Every row gives one point. The last column is the point's height on a tilted bowl or saddle (a function of degree 2), plus a little noise. Along how many of its main directions does it bend up, bend down or stay straight?
In the rows, 128 means zero.

Points (15 x 4):
[[188 119 116 146]
 [ 86 168  83 210]
 [185 128 141 159]
 [ 70  89 168 154]
 [119 142 164 155]
 [102 132  84 161]
 [163  67  84 163]
 [135 126  50 150]
 [130 146 208 191]
 [187 168 133 151]
 [142 118  77 135]
 [139 189 178 191]
 [100 106 158 149]
 [163 108  83 133]
 [176 142 150 158]]
Directions: 2 up, 0 down, 1 straight

Points (27 x 5):
[[176  82 119 148 141]
 [227 141  57 153 173]
 [123  75 177 125 101]
 [146  94 115 111 133]
 [160 113 167  88 139]
 [154  67 202  66 131]
 [105  88 115 153 115]
 [159 163  96  72  83]
 [ 86 145 134  75 159]
 [149  76 114 163 126]
 [119 165 213  91 199]
 [118 119 173  86 152]
 [129 116  85 110 128]
 [ 94  89 145  69 174]
 [150 165 120 109 102]
 [103 211 102 143  55]
 [107 117 136 100 137]
 [120 101  73 163 132]
 [168 110 147 189 143]
 [164 151 164 143 146]
 [ 97 107 138 188  97]
 [178 225  97  91   9]
 [143  95  50 125 160]
 [168  97  84 120 147]
 [138 136 194  81 165]
 [139 142 153 176 132]
 [137 176 111 154  97]]
Directions: 2 up, 1 down, 1 straight

Points (43 x 7):
[[192 181 161 134  98 122 104]
 [180 135  69 139 134 116  87]
 [ 93  55 133 206 104 125  63]
 [ 87 143 201 116 139  93 102]
 [ 92 119 120 175 141 106 118]
 [ 87 162 135 249 121 107  64]
 [ 80 106 152  88 120 114 112]
 [122 101  95 133 116 193 104]
 [131  95 155 122 151  95 117]
 [ 61  88 146 141 173 135 106]
 [174 187  59 211 128  94  34]
 [177 143 137 152  65 103  92]
 [106 242  81 234 190 111  24]
 [129 130 140 142  98  67 105]
 [111  72 155 167 152 134 102]
 [172 154 146 134 176 112 118]
 [176 154 128 145 114 124 118]
 [153 125 156 125 109  84 111]
 [117 161 149 115 149 146 139]
 [133 116  75 111 155 154 108]
 [148 160  71 114  57  90  79]
 [201  99 104 112 134 132  93]
 [112 177 159 102 160  81 116]
 [ 90 129 175 158 151 117 119]
 [148  88  83 189 106  80  66]
 [ 78 128 229 105 103 127  67]
 [117 222 203 148 159 150 103]
 [112  91  98  95 172  98 103]
 [125  99  67  71  59 124  71]
 [180 132 142  83 104 132 113]
 [134 116 144 136 193 101 116]
 [110 106  54 144 141 134  94]
 [100 115 152 136 161  57 102]
 [126  29  91  72 113 102  58]
 [151 144 122  57 163 139 112]
 [126 157 128 127  72  84 108]
 [112 143  94  81 190 128 107]
 [115 175  41 120 155 153  80]
 [130 147 109 111 125 104 127]
 [ 66 128 110 120 142 118 123]
 [ 73 160 137 140 140 171 128]
 [128 167 151 166 164 191 117]
 [ 99 124 101 148 175  90 112]]
Directions: 0 up, 6 down, 0 straight

Points (45 x 7):
[[145 182 117 114 206 110 111]
 [133 142 116 124 160 135 131]
 [175 118 132   8  93  83 129]
 [175  60 178  73  83 139 114]
 [175 125 107 141 136 151 131]
 [139 129  45 106  82  69  42]
 [202 179 153 105 143  98 129]
 [131 119 159 148  78  84 120]
 [179 149 125 168 125 196  93]
 [163 111 178  93  49 137 187]
 [ 77  73 148 139 149 180 135]
 [ 80 133  83  97 145 139 144]
 [148 112 162 228 174 174 144]
 [ 82 210 151  81 123 112 138]
 [105 122  77 184 120 183 155]
 [ 96 123 151 131 122 181 116]
 [117 168   8 172  85 150  21]
 [196  81 106 185 176 126 176]
 [167 133 111 144 113  81 108]
 [115 180 154 138  98 101 126]
 [109 118 146  65 132 158 118]
 [ 91 217 144 103 112 128 131]
 [ 71 151 162 110 181  53  32]
 [146 117 230 110  86 156 116]
 [ 61 135  85 130  88 145 133]
 [124 129 121 101 131 110 129]
 [158 198 117 131 148 200  56]
 [130 100  80 118 129 118 139]
 [162 112 100  90 144 112 114]
 [154 182 132 129 110 159 120]
 [178  65 121 159  52 168 155]
 [192 179  79 145 151 171  75]
 [101 119 133 113 152 170 126]
 [ 29  78 122  94 115  94 101]
 [ 49 194  97  99 118 141 111]
 [129 122 175 105  90 132 144]
 [104  87 123 105 102 108 132]
 [159 143  82  88  78 132 120]
 [151  71 140  77 141 112  90]
 [128 110 129 133 123 109 131]
 [142 109 136 111 155 131 122]
 [179 129 102 123 118 117 122]
 [117 152 213  77 125 179  76]
 [143 119 235 148 128 203  12]
 [125 109 122 140 104  91 122]]
Directions: 1 up, 3 down, 2 straight

Points (61 x 9):
[[146 100 140 128 139 166 180 168 173]
 [124 131 125 114 107 100 111 133 142]
 [103 127 136 141 125  98 146 123 147]
 [125  52 148 155  80 147 131 120 191]
 [ 99 105 148 127 164 137 131  94 125]
 [150 134 123 154 114 140 128 116 134]
 [137 135 131  96 108  70  95  84 185]
 [124 149 169 163 133 133 116  55 131]
 [105 129 139 147 141 130 139 153 144]
 [163 101 125 121 123  80  91 129 158]
 [121 120 127 101 121 122 135 168 124]
 [114 123 147 141 132 102  80 111 164]
 [131 127  76 119  85 124 116 113 156]
 [160 126  90 124 111 121 129 114 136]
 [ 94 123 114 166 111 122  98 130 164]
 [147 118 127 129 111 150  99 101 142]
 [134  98 111 142 131 102 146 103 145]
 [112  99 173  89 130 125 154 147 125]
 [144 110  99 178  90  58 167  96 227]
 [ 89 129 152 148 148 121 132 134 151]
 [127 161  52 125 113 159 118 140 132]
 [139  85 117 169 145  90 115  84 184]
 [109 141 142 146 147  96 118 144 149]
 [143 118 120 165 144 103  82 149 139]
 [145 147 108 132 196 154 100 155 135]
 [127 147  94 131 137 110 132 141 126]
 [ 56  82  92  94 105 161 113 107 156]
 [ 78 157 141  94 132 176 165 178 186]
 [118 156 171  85  71 121 138 160 208]
 [160 153 134 102 111 145 149 120 153]
 [116 162 110  83 119 150 137 137 153]
 [131 137 142 113 141  74  81 119 162]
 [120 139 116 143 130 160 132 103 119]
 [103 154 170  84 122 182 115 163 198]
 [ 88 161 112 130 145 114 127 176 133]
 [161 134 153 144 112 115 149 105 155]
 [125 118  88 127 126 129 121 135 127]
 [150 116  95 139 199  81 154 157 168]
 [138 147  91 134  90 120 172 133 165]
 [111 164 161 146 162 109 143 151 171]
 [156 144 168 116 123 140 146 122 160]
 [146 148 147 142 119  97 155 106 159]
 [127 155 159 151 118 122 135 108 154]
 [ 96 114 140 127  96 119 142 152 150]
 [164 139 118  91 116 143 128  84 142]
 [113 118 161 121 125 148 163  74  93]
 [142  94 134 152 136 114  93 124 158]
 [184 136 130 170 141 139  88 131 140]
 [136 114 126 140 103 134 117 105 142]
 [ 98 135 149  94 147 163 126 120 138]
 [107 124  81 140 117  89 150 137 156]
 [148 249 130  68 110 132 138 121 245]
 [132 105 128 101 149  91 105  75 157]
 [102 105 108 126 113 138 157 109 128]
 [122 125  87  87 110 134 169 160 154]
 [136 135 211 102 161 147 112 176 204]
 [109 180  99 155 124  74 152 130 185]
 [107 157 130 119  92 141 154 152 172]
 [115 145 150 125 177 120  85 129 157]
 [137 114 156 124 102 144 105 135 162]
 [131 159 169  98 110 144 123 128 173]]
Directions: 6 up, 2 down, 0 straight

Points (60 x 9):
[[199  78  86 145  99 119 174 136 188]
 [130 176 135 187 112 163 132 124 152]
 [147 152 100 119 161 134 197 128 162]
 [179 154 174 211  60 136 168 126 183]
 [ 71 131 143 170 226 135 182 162 204]
 [122 143 135  77  65 124 161  73 176]
 [ 94 125 129 104 147 126 117  63 150]
 [127 105  81 151 176 199  94 131 141]
 [165 183  89  45 145 119 140  76 185]
 [133  70 145 204 204 145 144 192 178]
 [ 99 126 113 130 150 184  94 108 151]
 [188 139 112 157 152 113 165  49 184]
 [ 56 118  80  89 169 100 172 161 185]
 [ 83 192 108 102 161  77 113 126 182]
 [ 80 186 111 178  77 105 125 140 163]
 [120 125 137  75 178 152 138 139 154]
 [ 80 131 159 123 195 155  73 143 189]
 [159  84 182 164 125  74 159 107 158]
 [115 117 139 116 189 143 181 173 160]
 [110 121 166 152 128 131 122 206 157]
 [ 73 174  29 161 161 155 198 159 163]
 [145 125 113 155 193 193 177 143 145]
 [146  94  98 129 131 164  94 114 142]
 [134 139  25 153 171  60  62 101 106]
 [132 228  98 196 118 134 103 106 150]
 [128 150 117 121 171  54 116 120 158]
 [ 96 130 122 209 115 183 120 165 160]
 [ 76 141  57 102 170  61  89  97 141]
 [135  37 180 139 155  76 109 121 173]
 [131 242 125 185 136 152 102 180 161]
 [ 80 128 157 173 118 106 134  82 143]
 [123 156 147 188 112 176 189 103 179]
 [169 107 175 146 145  90 163 128 166]
 [ 91 110 135 111 115 101 104 143 157]
 [169  66 103 178 150 151  55 130 157]
 [163 119 188 155  91  54 205 150 192]
 [142 168 118 192 114 170 212 149 170]
 [117 194 108 120 148 135 171 155 165]
 [114 116  98 103 123  39 106 105 145]
 [103  86 153 143 112 141  94 130 159]
 [189 193 141  54 116 132 130 116 203]
 [134  97  25 150 103 100 107  88 148]
 [106  96 129 104  99 136 172 142 153]
 [204 153 102 193 124 177 127 184 136]
 [114 129 113 127 133 175 155 155 136]
 [116 115 153 100 140 144 156 132 154]
 [168 134 117  94  82 125 104  81 161]
 [122 147 146 185 143 116 185 170 159]
 [133 156 110  87  64  86 163 115 184]
 [140 162 120 134  89  95 177  68 180]
 [ 95 122 186 119 147 116  89  59 153]
 [154  48 118 121  92 149 171 161 163]
 [ 94  91  80 134 160 109 106 189 157]
 [103 197 106 141 129  74 107  99 147]
 [ 86  99  94 131 126 161 152  85 165]
 [156 180 152 142 132 192 147 170 142]
 [144 115 138  84 125  18 108 110 172]
 [101  68 155 218 120  88  92 142 145]
 [143 147 127 157 148 103 158 138 152]
 [ 89 130 101 136 218 139 112 210 170]]
Directions: 5 up, 1 down, 2 straight

Points (73 x 9):
[[128  48 110  86 172 126 209 132 224]
 [153 140 171 103 166 128 152  90 138]
 [ 78 174 168  80 105  87 122 138 169]
 [135 111 135 124 152 106  46 171 119]
 [ 26 162 114 169 144  92 106  85 148]
 [138 146 130 172 113  94 167 118 100]
 [ 93 146  95 170 128 130  94 117 111]
 [157 129 110  92 161 180 171 100 154]
 [ 86 139 157 120 164 129 197 127 179]
 [172 210 124 101 106 163  98 136  56]
 [107  91 108  86 198 101 100  84 173]
 [148 164 132 169 162 127  69  83 149]
 [153 101 107 133 132 175 147  79 139]
 [141  99 108 175 118 128 137 137 105]
 [113 157 149 189 154  95 146 136 142]
 [ 69 127 142 102 166 153 113 114 159]
 [136 119 158 162 112 171 113 129  89]
 [181 146 113  55 143 189 153 114 123]
 [121 165 171 141 225 146 110 133 134]
 [177 115 111 167  73 155 126 133  32]
 [104  93 207 120 109 174  73 106 136]
 [108  92 119 143 127 142 163 164 126]
 [114  84 167  86 159 119 115 127 147]
 [174  87 110 140 116 184 134 150  74]
 [ 99 138 107  91 171 111  62  80 140]
 [ 75 125 100  98 118  87 122 136 142]
 [138 182 181 116  76 163 174 107 100]
 [ 61 101  82 157 134 107 125 161 139]
 [200 111 101 105 188 152 166 156 109]
 [119 108  74 140 138  85  25 110 118]
 [ 90  69 111 131 155  72 161 113 160]
 [ 86 142 117  78 158  63  83 126 127]
 [174 134 133 117 144 154 158 162  78]
 [ 99 181 102 174 158  94 104 208 133]
 [108 123 131  49 167 110 127  86 179]
 [166  96 116 146  96 183 150  99  75]
 [151  64 104  97 130 109 128 111 160]
 [132 102 120 128 153 165 194 124 153]
 [ 79 125 101 138 160 129 154  55 185]
 [116 138 136 132  57 133 156 162  82]
 [151 100 105 125 128  89  57 178 131]
 [183  95 180 160 100 105 148 105  62]
 [186 107 155  98 170 140 126 164 100]
 [132 142 167 128 153 127 185 134 123]
 [130 164 137 123 135 104 132 115 127]
 [113 173 112 110 174 179 147 132 134]
 [172 145 151 127  91  93 173 186  78]
 [166 156 115 119 110 113  74 101 109]
 [ 74 173 129 163 159 124 143 166 154]
 [ 95  52 101 113 127 155 141 124 159]
 [124 139 161 109 113 153 152 167 104]
 [127 167 140 129 132 103  84  99 132]
 [ 80 174 129  81 156 138 104 151 131]
 [ 79 152 121 148  97 106 150  99 129]
 [183 125 161 135 160 163 193 129  77]
 [173 160 130 129 114  81 166 146  84]
 [114 142 149 164 170 159 116 175 101]
 [ 81 106 104 100 111  91 165 160 168]
 [189 126 163 121  76 130 159 157  46]
 [107 155 136 187 190 123 193 116 176]
 [139 169 168 149 142 105 131 131 121]
 [106  98 109 142 125 110 122 136 127]
 [135  83 139 136 162 124 150 194 118]
 [ 94 157 156 162   7 125  89 160  62]
 [135 137 163 140  69  97 178 154  87]
 [137 163 146 116 108 105 134 109 117]
 [ 70 143 139  86 152  92 141 134 164]
 [135 155  92 148  91 159 145 166  54]
 [184 146 178 109 103 141 103 103 114]
 [197 138 130 125 104 147 173 115  47]
 [121  30 101 118 144 124  78 112 166]
 [150  76 164 149 136 112 142 143 107]
 [102 135 184  75 136 154 200 130 174]]
Directions: 4 up, 4 down, 0 straight
